Each row is a point. Each copy is the shape, with its points in the same order, stretched, turned, moved and blurred by noise. Some copies are also mirrored. Which?
In the rows, 128 means zero.

Shape:
[[ 92 160 164]
 [101 141 115]
 [104 170 123]
 [151 130 165]
 [123 102  91]
 [171  95 101]]
Copy 1 (6 x 3):
[[102 164 157]
 [102 120 145]
 [111 128 171]
 [149 155 125]
 [115  90 111]
 [157  95  98]]
Copy 1 is: mirrored
Copy 2 (6 x 3):
[[ 87 180 114]
 [ 97 134 129]
 [ 88 157 150]
 [151 171 115]
 [131  98 123]
 [176 104 133]]
Copy 2 is: mirrored
Copy 3 (6 x 3):
[[ 76 138 157]
 [109 116 117]
 [ 98 156 125]
 [132 129 184]
 [152  99 103]
 [189 106 135]]
Copy 3 is: only turned

Shape (8 x 4):
[[160 117  78 162]
 [105 147 139 124]
 [169 131 170 171]
 [172 133 157 110]
 [170 137 100 122]
 [102 127 157 148]
 [106  89 125 110]
 [158 142 165 122]]
Copy 1 (8 x 4):
[[ 81 144  95 137]
 [165 142 132 141]
 [101 177 171 158]
 [123 173 164 103]
 [110 160 104 108]
 [153 127 153 162]
 [148  81 139 119]
 [134 172 167 115]]
Copy 1 is: mirrored
Copy 2 (8 x 4):
[[166 140  66 159]
 [ 95 132 138 142]
 [172  89 157 165]
 [156 122 159 115]
 [165 152 104 133]
 [101  91 135 158]
 [107 111  92 110]
 [143 118 174 132]]
Copy 2 is: only turned

Shape:
[[117 111 136 162]
 [133 100 145 125]
 [100 109 139 165]
 [129 111 123 113]
 [135 152 115  95]
 [109 162  94 187]
 [202 145 120 130]
 [119 110 173 101]
 [131 155 116  97]]
Copy 1, 9 rows:
[[131 132 140 171]
 [163 133 145 144]
 [131 147 150 180]
 [155 145 128 124]
 [126 143 133  81]
 [ 67 134 116 152]
 [125  61 110  95]
 [169 145 185 131]
 [123 147 136  81]]
Copy 1 is: mirrored
Copy 2, 9 rows:
[[115 120 147 186]
 [130  98 167 150]
 [102 120 152 192]
 [116  95 148 138]
 [124 117 134 100]
 [102 151  90 183]
 [194 116 132 122]
 [118 109 196 129]
 [120 118 137 103]]
Copy 2 is: only turned
Copy 3, 9 rows:
[[112 110 145 159]
 [146 104 142 136]
 [ 96  98 155 156]
 [133 112 122 114]
 [126 154 114  89]
 [ 53 140 116 159]
 [159 167  80 148]
 [160 115 177 113]
 [119 151 115  94]]
Copy 3 is: only turned
Copy 4, 9 rows:
[[115  99 123 155]
 [142 100 142 122]
 [ 97  94 128 160]
 [130 111 129 102]
 [136 162 130  94]
 [ 85 157  78 175]
 [203 153 101 133]
 [133 105 184 115]
 [132 164 129  95]]
Copy 4 is: only turned

Shape, 10 rows:
[[118 133  86 131 149 112]
 [105 107 103 119 184  84]
 [166 160 144 160 120 166]
 [139 124 120  91 190 108]
 [128 133 145 144 108 171]
 [115 117  63  85 150  98]
 [128 167 190 123 131 165]
 [130 147 155 149 119 144]
 [152 109 148 139 108 146]
 [139 140 141 103 141  63]]
Copy 1:
[[115 162 120 106 113  98]
 [109 153 151  74 106  78]
 [147 157 122 118 138 180]
 [148 147 147  66 135  83]
 [117 128 126 128 145 159]
 [129 141 113 106 117  54]
 [137 150 172 123 177 165]
 [121 148 147 128 135 159]
 [134 114 130 112 120 156]
 [155 151 174 110 100  92]]
Copy 1 is: mirrored
Copy 2:
[[115 151  98 150 110 118]
 [ 99 137  92 140 133  80]
 [173 129 139 152 142 168]
 [ 98 115  75 126 152 116]
 [143 137 166 140 129 158]
 [ 78 142  71 126  92 115]
 [129 102 163 168 165 171]
 [149 120 156 160 135 143]
 [158 117 154 113 125 133]
 [122  73  99 153 122 101]]
Copy 2 is: mirrored
Copy 3 (10 x 6):
[[ 95 168  85 132 125 127]
 [ 80 156  98 108 150  99]
 [159 130 118 172 113 163]
 [117 145 118  87 152 120]
 [131 112 119 161  88 146]
 [ 94 174  71  83 114 117]
 [138 117 177 154 104 159]
 [131 132 135 166 106 138]
 [150 111 108 150  97 113]
 [130 181 131 116 126  93]]
Copy 3 is: only turned
Copy 4:
[[107 127  90 121  89 115]
 [ 88  94  91 129  97  65]
 [139 163 184 146  91 138]
 [122 107 129 119  86  56]
 [138 127 166 123 127 149]
 [129 115  55 104  78  96]
 [117 145 206 104 136 108]
 [121 147 159 139 128 136]
 [165 122 158 158 130 125]
 [118 162 114 131 130  45]]
Copy 4 is: mirrored

Shape (12 x 6):
[[ 95 167 136 131 171 119]
 [136 131 173 119 164 107]
 [137 144 131 165 147 101]
 [118  58  84  93  71 132]
 [120  40  78 125 110 127]
 [134 128 143 140 161 133]
 [157 125 152 123 153 128]
 [106 125 143 138 140 100]
 [122  65  80 118  84 162]
 [135 142 153 137 148 142]
 [136 133 111 114 174 117]
 [161 146 132 118 131 108]]
Copy 1:
[[141 163 111 153 160 123]
 [145 114 142 159 154  99]
 [129 137 119 111 172  77]
 [ 93  84 129 107  43 162]
 [ 76  63  99 117  91 146]
 [127 120 128 131 165 126]
 [149 107 149 129 153 116]
 [112 126 117 155 129  96]
 [ 83  90 126  90  75 175]
 [128 135 137 126 154 127]
 [155 111 104 127 146 130]
 [161 125 144 110 135 104]]
Copy 1 is: mirrored
Copy 2:
[[150 126 112 117 173 121]
 [108 108 124  82 159 135]
 [ 98 141 116 130 153 134]
 [119  98 100 124  40 114]
 [105  79  96 150  61 138]
 [122 118 127 112 144 152]
 [110 121 123  89 134 155]
 [111 111 120 120 144 111]
 [131 108 117 138  45 139]
 [127 131 140 102 142 145]
 [127 115  85 111 144 151]
 [106 146 102  91 129 138]]
Copy 2 is: mirrored
Copy 3, 12 rows:
[[ 97 133 131 124 164  87]
 [122 108 146  89 137  79]
 [121 101 139 150 134  79]
 [147  77  95 117 111 186]
 [154  49 111 133 142 173]
 [128 106 156 122 151 102]
 [145 113 156 106 135  95]
 [105  95 123 119 136  95]
 [148  79 125 137 123 192]
 [120 125 162 119 138 100]
 [150 116 130 125 168 100]
 [149 126 130 126 116  93]]
Copy 3 is: only turned
Copy 4 (12 x 6):
[[ 80 104 133 133 171 152]
 [123  87 155 128 170 109]
 [115 129 116 160 177 111]
 [176 106  47  66  79 101]
 [172  96  32  76 130  94]
 [140 101 128 131 181 129]
 [156 112 145 128 167 113]
 [108  89 114 130 147 105]
 [191 107  48  88  96 131]
 [139 104 143 139 161 141]
 [124 124 117 103 179 122]
 [139 143 136 124 143 102]]
Copy 4 is: only turned

Shape:
[[122 129 116 135 138 103 146 116]
 [140  89 154 125 144 125 125  98]
 [120 145 113 123  89  85 108 109]
 [140 178 167 138 133 141  80 113]
 [140 116 206 127 160 119  94 167]
 [121 131 213  87 122 138 154 162]
 [ 75 154 121 145 129  91 186 143]
 [ 99 139 158 133 133 129 105 152]
 [ 88 158 121  90 173 164 133 134]
 [110 149 160 106 135  86 119 128]
 [142 175 100 143 139 130 110 133]]
Copy 1:
[[100 126 141 133 145 116 159 121]
 [141 121 158 123 116 124 118 100]
 [110 140 109 117 113  77 166 140]
 [118 192 130 139 127 103  94 137]
 [119 133 200 126 111  94  75 148]
 [107 155 216 103 101 143 110 181]
 [ 39 134 163 134 131 130 183 145]
 [ 78 138 154 124 106 109 108 143]
 [ 67 145 132  77 155 155  99 140]
 [ 86 155 165  95 126  85 140 137]
 [ 97 145 100 142 163 109 114 150]]
Copy 1 is: only turned
Copy 2, 11 rows:
[[132 149 120 131 149 126 136 115]
 [181 127 127 108 157 159 101 110]
 [130 158 113 122 111 120 123 168]
 [130 127 168 142  93 111  86 113]
 [140  94 180  89 164  92  79 118]
 [142  93 211  70 140 118 140 120]
 [ 91 168 146 135 169 121 173 125]
 [103 107 162 132 144 115 111 133]
 [ 65 102 147 112 109 156 127  68]
 [109 151 161  93 137 114 111 136]
 [104 125 117 153  99  97 120 108]]
Copy 2 is: mirrored

Shape, 13 rows:
[[102 157 105 175 160  79 164 105]
 [101 138 143 112  88 122  81 135]
 [147  91 105 145 143 106 141  81]
 [177  94 161 155 169 148  84 129]
 [126 142 110 155 118 149  87  95]
 [132 129 159 120 102 107 139 116]
 [131 137 166 162 149  77 143 122]
 [143 129 112 119 170 110 134  86]
 [142 129 107 145  83 144  93 135]
 [117 132 103 157 112  70 112 118]
 [ 98 159 159 149 127 120 145 131]
 [184 162 124 107 141 140 126 130]
 [180  89 113 107 139 149 135 146]]
Copy 1:
[[100 166  77 105  78 194 109 132]
 [128 125 147 128 158 112  88  74]
 [ 63 165 117 169  79 145 153 120]
 [ 68 122 122 147 173  99 172 174]
 [ 86 109 138 167 126 149  77 140]
 [114 168 134 129 104  89 127  99]
 [ 87 179  86  86 110 117 142 123]
 [ 92 181  93 162 110 150 135 142]
 [114  87 130 167 119 124  92 107]
 [ 89 142  87 125  99 152 101  73]
 [129 156 134  93 115 135 108 129]
 [140 149  85 171 122 105 111 168]
 [130 132 116 183 121 111 177 142]]
Copy 1 is: only turned
Copy 2, 13 rows:
[[108 129 121 122 155  70  87 102]
 [149 183 161 157 139 154 105 142]
 [143 112 140 126 152  80 138 136]
 [160 109 118 198 127 104 105 173]
 [180 155 124 120 161 125  91 148]
 [135 155 125 162 159 143 142 124]
 [116 132 118 189 167  97 116 121]
 [114 100 110 116 174 118 120 144]
 [165 184 123 127 114 127 123 154]
 [128 182 156 133 155  72 105 142]
 [135 147 119 165 156 132  88  93]
 [116 131  61 116 148 146 133 166]
 [126 112 114 130  80 120 153 158]]
Copy 2 is: only turned
